Rows are points. The points of each table are mixes of a few directions, plus a little noise. How many directions does each table use, and how many do they share? Where both have some left over, give the other angles between the two spaces (their principal angles), to ten degrees, smallest first.

First, 7 rows:
[[-2.0 -1.0  0.5]
 [ 7.3  3.6 -0.7]
 [-5.4 -2.6  2.9]
 [-0.9 -0.4 -5.1]
 [-2.8 -1.4  2.8]
 [ 6.8  3.3 -3.3]
 [-3.1 -1.5  3.0]]
Second (4 x 3):
[[-2.3  2.5 -1.0]
 [-2.7  2.4  0.9]
 [ 1.3 -2.6  6.7]
 [ 3.8 -2.3 -6.6]]
Directions: first 2, second 2, shared 1; angles 70

First:
[[-3.9 -1.8  4.1 -2.8  6.4 -3.4]
 [-2.0 -4.0 -8.8 -1.3 -3.9 -2.5]
 [-2.3  1.2 -1.6  1.2 -0.4 -1.0]
 [ 6.1  1.2  3.8  6.5 -4.9  6.7]
 [ 0.7  3.2  2.9  0.0  1.6  0.7]
 [ 1.4  0.2 -0.3 -3.5  1.1 -0.6]]
Second:
[[ -1.9   3.7  -0.3   1.1   0.4   2.2]
 [ -1.7   4.4   0.6   0.5   1.3   2.6]
 [ -2.9   2.6  -2.4   2.1  -1.0   2.4]
 [  6.7 -11.2   4.1  -8.7   3.6  -3.7]
 [ -1.3  -1.5  -3.4   2.7  -3.1  -0.8]
 [  1.2   2.0   1.5   2.2  -1.1  -2.7]]
Directions: first 4, second 3, shared 2; angles 80

First, 9 rows:
[[-0.9 -7.9  1.8 -2.5 -0.5 -1.0 -3.5  0.4]
 [-1.0 -6.0 -2.0 -4.4  2.3  3.1 -2.0  2.0]
 [-4.6 -3.2  3.3 -2.3 -1.3 -1.4  1.1 -6.1]
 [-4.9  6.4 -0.1  2.3  3.3  3.0  6.4 -2.1]
 [ 5.6 -2.0 -1.0  0.1 -2.2 -2.1 -4.6  3.6]
 [ 4.3  5.0 -2.3  0.3 -2.1 -0.9  0.0 -0.5]
 [ 1.5  0.4 -1.5  2.9  3.0  2.0 -0.8  6.8]
 [ 4.3  7.6  2.8  7.5 -3.9 -5.6  0.5  0.2]
 [-4.2 -0.2 -0.9 -3.7  1.5  2.8  2.9 -4.2]]
Second, 8 rows:
[[ 2.9  1.4 -5.8 -4.8  1.5  3.4 -0.9 -0.3]
 [ 0.5  3.6 -0.9  1.8  0.8  0.8  1.6  1.1]
 [-0.9  3.0  1.8  5.6  2.0 -0.5  1.5  2.7]
 [ 1.6 -6.0 -3.5 -8.2 -0.4  1.5 -3.8 -2.6]
 [-3.1  2.5  6.9  5.4 -5.6 -4.5  4.2 -1.6]
 [-3.0 -5.0  5.4  5.5  2.9 -2.6 -2.2  2.6]
 [ 1.2  0.4 -1.7 -6.8 -6.6 -0.2  1.5 -5.2]
 [ 0.8  0.0 -2.2  1.5  5.5  2.1 -1.8  3.3]]
Directions: first 4, second 3, shared 2; angles 30

First (10 x 9):
[[-0.4  4.1  1.5 -2.1 -3.8 -1.2  1.9  3.4 -3.2]
 [ 0.5 -4.7 -1.7  2.2  4.5  1.1 -2.0 -4.0  4.1]
 [ 0.1 -2.5 -0.9  2.4  3.1  1.8 -2.1 -2.2  0.9]
 [-1.0  7.7  2.7 -2.8 -6.7 -1.0  2.6  6.3 -7.3]
 [ 0.8 -0.9 -0.1 -3.7 -1.5 -3.9  3.3 -0.4  4.8]
 [-1.2  1.0  0.0  5.8  2.7  6.1 -5.3  0.4 -7.0]
 [ 0.6 -1.5 -0.4 -2.0 -0.2 -2.3  1.8 -1.0  3.8]
 [ 0.9 -7.0 -2.4  2.4  6.0  0.8 -2.2 -5.8  6.7]
 [-1.2  5.1  1.5  1.8 -2.3  3.0 -1.6  4.0 -8.4]
 [ 0.9 -1.2 -0.1 -4.2 -1.7 -4.6  3.8 -0.8  5.7]]
Second, 8 rows:
[[  1.3   1.9   1.0   1.8  -5.2   1.2   0.9   0.5  -0.9]
 [ -2.7  -1.9  -1.2  -6.2   7.8  -4.7   0.4   0.9   1.8]
 [ -0.9  -1.7  -0.7  -2.8   3.4  -2.3   0.4  -0.3   2.1]
 [  2.5  -1.2   0.0   4.1  -4.1   2.2   0.2  -2.6   2.6]
 [  0.8   7.8   3.1  -2.5 -11.2  -1.7   4.8   5.5  -4.5]
 [ -0.4  -3.3  -1.4   2.3   5.3   1.9  -3.0  -2.5   1.0]
 [  2.9  -3.7  -0.9   4.5  -2.3   2.1  -0.2  -4.7   5.4]
 [ -3.6   2.2   0.0  -1.0   6.3   1.3  -3.4   3.4  -7.5]]
Directions: first 2, second 3, shared 2

First (9 x 11):
[[  4.4   1.3   4.9  -0.9   5.1   3.7   1.0  -1.1   0.8  -1.3  -0.7]
 [  6.5  -5.3  -2.9   1.8  -0.5  -0.4  -1.7  -3.3   1.5  -0.1   0.1]
 [ 10.9   2.3   9.7  -2.2  11.5   9.6   1.6  -4.6   2.5  -2.8  -2.3]
 [ -5.7   0.5  -3.7   0.1  -4.1  -2.5  -0.4   1.2  -1.0   1.2   0.2]
 [ -6.0   2.3  -4.1  -1.6  -2.5   1.8  -0.5  -2.4  -0.2   1.5  -1.9]
 [-10.5   4.4  -1.5  -1.2  -3.7  -2.2   0.9   3.7  -2.1   1.3   0.1]
 [  2.9  -0.8   3.6   1.0   1.6  -1.9   0.7   2.9  -0.3  -1.0   1.7]
 [ -0.6  -3.0  -4.7   1.3  -3.9  -2.7  -1.4  -0.7   0.0   0.9   0.5]
 [ -1.9  -1.8  -1.1   1.8  -3.4  -5.4  -0.1   4.1  -1.2   0.3   2.3]]
Second:
[[ 3.2 -0.2 -3.9  2.6  3.4  4.0  0.4  0.1  1.5  4.4  1.3]
 [-2.4  0.7 -1.7 -4.5 -0.2  0.5  1.8  0.5  0.1 -3.0 -4.6]
 [ 4.8 -0.5  0.7  7.5  1.6  1.1 -2.6 -1.6  0.6  5.6  6.1]
 [-5.6  0.0  2.4 -6.9 -3.5 -3.8  1.7  1.7 -1.6 -6.7 -4.2]
 [ 2.1  2.0  1.8  3.8 -0.8 -0.4 -3.0 -4.7  0.4  0.2 -0.2]
 [-4.4  0.6 -0.3 -6.7 -1.6 -1.3  2.2  1.2 -0.6 -5.3 -5.5]
 [-5.8 -1.6  4.9 -5.5 -4.4 -5.8  1.2  3.5 -2.5 -5.9 -0.2]
 [ 0.7 -0.8 -2.8 -0.5  2.0  2.3  1.5  1.9  0.6  2.0  0.4]
 [ 3.8 -0.8 -6.9  1.8  5.5  6.4  2.0  1.8  2.1  6.2  1.0]
 [ 3.6  0.6  5.7  8.4 -2.0 -3.0 -5.1 -4.5 -0.5  2.4  5.9]]
Directions: first 3, second 3, shared 0; angles 30, 60, 90

First:
[[  1.3  -2.9   0.9   3.9   2.5   0.4   3.0  -4.7  -0.4  -1.3  -0.3   0.9]
 [  0.8  -2.3   2.3   1.2  -0.1   0.3   1.9  -3.3  -1.8   1.0   0.5   2.2]
 [ -0.9   1.0   2.7  -5.1  -4.8  -0.1  -2.0   2.4  -2.7   4.4   1.4   2.4]
 [ -5.2  13.1  -8.5 -12.1  -5.4  -1.7 -12.4  19.8   6.0   0.1  -0.6  -8.1]
 [  1.2  -2.9   1.2   3.4   2.0   0.4   2.9  -4.5  -0.8  -0.9  -0.1   1.2]
 [  1.0  -2.5   1.2   2.7   1.5   0.3   2.5  -3.9  -0.8  -0.5   0.0   1.2]
 [  1.0  -2.4   0.5   3.4   2.3   0.3   2.5  -3.8  -0.1  -1.4  -0.4   0.5]
 [  1.2  -3.1   2.5   2.2   0.6   0.4   2.8  -4.5  -1.9   0.7   0.4   2.4]
 [ -1.0   2.7  -2.4  -1.6  -0.2  -0.3  -2.3   3.8   1.8  -0.8  -0.4  -2.2]
 [ -0.2   0.7  -1.0   0.1   0.5  -0.1  -0.4   0.8   0.8  -0.7  -0.3  -0.9]
 [  0.6  -1.4   0.5   1.8   1.1   0.1   1.4  -2.2  -0.2  -0.5  -0.1   0.5]]
Second:
[[  7.1   4.1  -5.7   3.7   0.5  -8.0   8.7 -10.9  -3.7   5.3  -1.4   3.7]
 [ -8.0  -4.6   6.4  -4.2  -0.5   9.0  -9.8  12.4   4.2  -6.0   1.6  -4.1]
 [  4.4   2.5  -3.6   2.3   0.3  -5.0   5.4  -6.8  -2.3   3.3  -0.9   2.3]
 [ -0.4  -0.3   0.4  -0.3   0.0   0.5  -0.5   0.7   0.2  -0.3   0.1  -0.2]
 [ -2.4  -1.4   1.9  -1.3  -0.2   2.7  -3.0   3.7   1.3  -1.8   0.5  -1.3]
 [ -4.5  -2.6   3.7  -2.4  -0.3   5.1  -5.6   7.0   2.4  -3.4   0.9  -2.4]
 [  2.1   1.2  -1.7   1.1   0.2  -2.4   2.6  -3.3  -1.1   1.6  -0.4   1.1]
 [ -0.2  -0.1   0.1  -0.1   0.0   0.2  -0.2   0.3   0.1  -0.1   0.0  -0.1]
 [  1.5   0.9  -1.2   0.8   0.1  -1.7   1.9  -2.4  -0.8   1.1  -0.3   0.8]
 [  0.4   0.3  -0.4   0.2   0.0  -0.4   0.5  -0.7  -0.2   0.3  -0.1   0.2]]
Directions: first 2, second 1, shared 0; angles 60

First:
[[ 4.8 -5.0  0.1  1.8  2.9 -3.6  2.8  8.8 -0.7 -6.3 -1.0  3.3 -1.2  4.5]
 [-3.3  3.6 -0.8 -2.6 -0.6  2.2 -0.9 -1.9 -2.2  0.9  0.1 -3.4 -1.9 -2.4]
 [ 7.3  1.6  2.2  3.8 -0.6 -0.2  3.7  2.6  4.3 -8.8  9.7  1.5 -0.4 -2.0]
 [ 5.8 -2.6  1.9  3.6 -0.6 -0.9  1.5  0.0  4.2 -2.5  3.6  3.1  2.3  0.0]
 [-4.0  1.1 -0.9 -3.6 -0.9  2.8 -2.4 -4.2 -2.5  4.6 -3.5 -3.2 -0.6 -2.4]
 [-7.2  2.3 -2.3 -1.1  2.0 -3.1 -0.8  3.6 -3.6  2.9 -4.3 -0.2 -1.3  4.9]
 [ 8.3 -7.3  1.5  0.8  0.6  0.6  1.4  2.4  1.2 -4.4 -0.6  2.1  0.4 -0.8]
 [-5.6  2.9 -1.2 -0.8  0.0 -0.7 -1.5 -1.4 -1.2  4.3 -2.0 -0.9  0.1  1.4]
 [-6.0  3.3 -0.4 -1.8 -2.8  3.0 -3.9 -9.7  0.6  9.5 -2.0 -2.5  2.4 -3.1]]
Second (10 x 14):
[[-2.0  4.4 -0.9  2.0  0.8 -3.6 -3.5 -3.5 -3.8  2.3  2.9  1.9 -2.4  3.7]
 [ 2.3 -0.5 -1.7  0.4 -0.1 -0.6 -2.7 -4.4  1.8 -1.1 -0.3  2.2 -1.8 -1.0]
 [-2.7  2.1 -3.4  4.2 -1.1  0.3 -3.7 -5.4  0.4  3.5  0.6 -5.1 -2.4 -0.4]
 [-1.8  6.3 -0.5 -1.2  2.4  7.1 -1.4 -3.0  0.0 -5.0 -4.6 -8.9  3.3 -9.2]
 [ 2.5  1.0 -1.6 -0.1  1.1 -5.0 -3.4 -4.7 -0.9  0.4  2.6  7.8 -2.6  3.7]
 [ 2.9 -5.9  6.7 -3.5 -1.3 -1.8  5.1  9.2 -1.5 -3.6  0.3  8.0 -0.1  3.2]
 [-0.8 -2.3  3.8 -0.8 -1.2  1.7  3.5  6.1 -0.8 -1.4 -1.0 -1.3  0.9 -0.3]
 [ 0.4 -4.4  4.5 -3.6 -0.6  3.7  7.2 10.0  1.1 -2.7 -2.6 -1.7  4.3 -2.1]
 [-1.1 -5.0 -2.5  4.4 -3.8 -2.2 -0.3 -0.6  2.6  6.4  2.1 -1.4 -3.2  4.0]
 [ 0.1  4.4 -4.3 -1.7  3.6  0.4 -0.7 -3.6  1.3  1.2 -0.1 -1.4  3.8 -1.7]]
Directions: first 4, second 5, shared 0; angles 30, 40, 50, 80

First, 11 rows:
[[  5.8  -0.4   3.4  -5.3  -3.8  -1.7  -2.2  -7.7  -6.2   3.7  -5.0  -4.2
    5.8  -2.6   5.5   1.5   4.9  -4.0   2.1  -1.8]
 [ -6.7  -4.3  -5.0   5.4   2.8   4.1   1.0   8.3  -1.6  -2.2  -2.8   1.1
   -6.0   2.4  -0.9  -1.2  -7.1   1.1   1.6  -1.7]
 [ -1.3   3.0  -0.1   4.4  -1.9  -1.7   0.9   1.5  -0.2   2.6   3.1  -1.6
   -0.8  -2.0   1.3  -0.7  -2.2  -1.3  -0.7   1.8]
 [ -2.6  -4.7  -2.0   2.5  -0.1   2.5  -0.3   5.2  -1.6  -0.8   4.3   3.8
   -1.1   0.1  -0.1   0.9  -2.8   1.0  -3.2  -1.6]
 [  0.9  -0.9   0.8   0.1   5.4  -5.1   1.8  -0.5   8.8  -4.5   3.6   4.0
   -2.6   6.2  -4.3   1.8  -3.9   5.5  -0.4   2.8]
 [ -4.7   1.9   2.0   5.9  -0.4  -4.9   0.4   1.5  -0.1  -0.8   3.0  -0.3
   -0.2  -0.7   2.1   1.3  -2.3   2.7   0.6  -0.2]
 [  9.5  -2.1   0.7 -10.1  -3.5   4.7  -2.2  -6.2  -3.7   3.9  -1.7  -0.5
    5.6  -2.6   0.9   0.0   7.6  -5.5  -2.5  -0.9]
 [ -3.3   3.2  -1.0   2.1   0.5   1.7   0.7   2.9   2.3  -1.1   1.2   0.4
   -1.9  -0.9  -2.6  -2.0   0.5   0.9  -0.5   0.9]
 [ -5.0   3.2  -2.4   1.5   3.2   3.4   1.3   3.4   3.0  -3.1  -4.9  -0.8
   -4.4   1.2  -4.0  -3.4  -0.2   1.5   3.0   0.3]
 [ -5.1   5.0   4.0   0.2   1.0  -2.9  -0.8  -1.9   1.6  -4.7  -2.3  -0.5
    1.9  -0.9  -0.8  -0.1   5.9   4.6   2.7  -1.9]
 [ 12.7  -4.0   0.0  -6.7  -3.3  -0.2  -0.5  -6.5  -2.5   7.0   1.4  -1.3
    3.7  -0.2   3.0   1.7  -0.4  -6.7  -2.8   2.2]]
Second (10 x 20):
[[-2.9  7.8  3.8 -2.1 -2.8 -1.7  6.8 -0.7 -0.4  5.0 -7.0  4.6  0.2 -9.0
   0.7  1.6 -8.0  5.9 -2.6  1.2]
 [ 1.2 -3.2 -1.6  0.8  1.1  0.7 -2.8  0.3  0.1 -2.0  2.8 -1.9 -0.1  3.7
  -0.3 -0.7  3.3 -2.3  1.1 -0.6]
 [-2.6  7.2  3.5 -1.9 -2.6 -1.5  6.4 -0.7 -0.3  4.6 -6.5  4.3  0.1 -8.4
   0.6  1.5 -7.4  5.4 -2.4  1.1]
 [-0.2  0.5  0.2 -0.1 -0.2 -0.1  0.5  0.0  0.0  0.4 -0.5  0.3  0.0 -0.6
   0.0  0.1 -0.6  0.4 -0.2  0.1]
 [ 2.0 -5.4 -2.6  1.5  1.9  1.2 -4.7  0.4  0.3 -3.5  4.8 -3.2 -0.1  6.2
  -0.5 -1.1  5.5 -4.1  1.8 -0.9]
 [ 2.6 -7.1 -3.5  1.9  2.5  1.5 -6.3  0.6  0.3 -4.6  6.5 -4.3 -0.1  8.3
  -0.6 -1.5  7.4 -5.4  2.4 -1.2]
 [ 1.8 -4.7 -2.3  1.3  1.7  1.0 -4.2  0.4  0.2 -3.1  4.3 -2.8 -0.1  5.5
  -0.4 -1.0  4.9 -3.6  1.6 -0.8]
 [-2.8  7.4  3.5 -2.0 -2.5 -1.6  6.4 -0.6 -0.4  4.7 -6.7  4.4  0.2 -8.6
   0.6  1.6 -7.6  5.6 -2.4  1.1]
 [ 2.4 -6.2 -3.0  1.7  2.2  1.3 -5.5  0.5  0.3 -4.0  5.6 -3.7 -0.2  7.3
  -0.6 -1.3  6.4 -4.7  2.1 -1.0]
 [-1.4  3.9  1.9 -1.0 -1.4 -0.8  3.4 -0.3 -0.2  2.5 -3.5  2.3  0.1 -4.5
   0.3  0.8 -4.0  2.9 -1.3  0.6]]
Directions: first 6, second 1, shared 0; angles 70
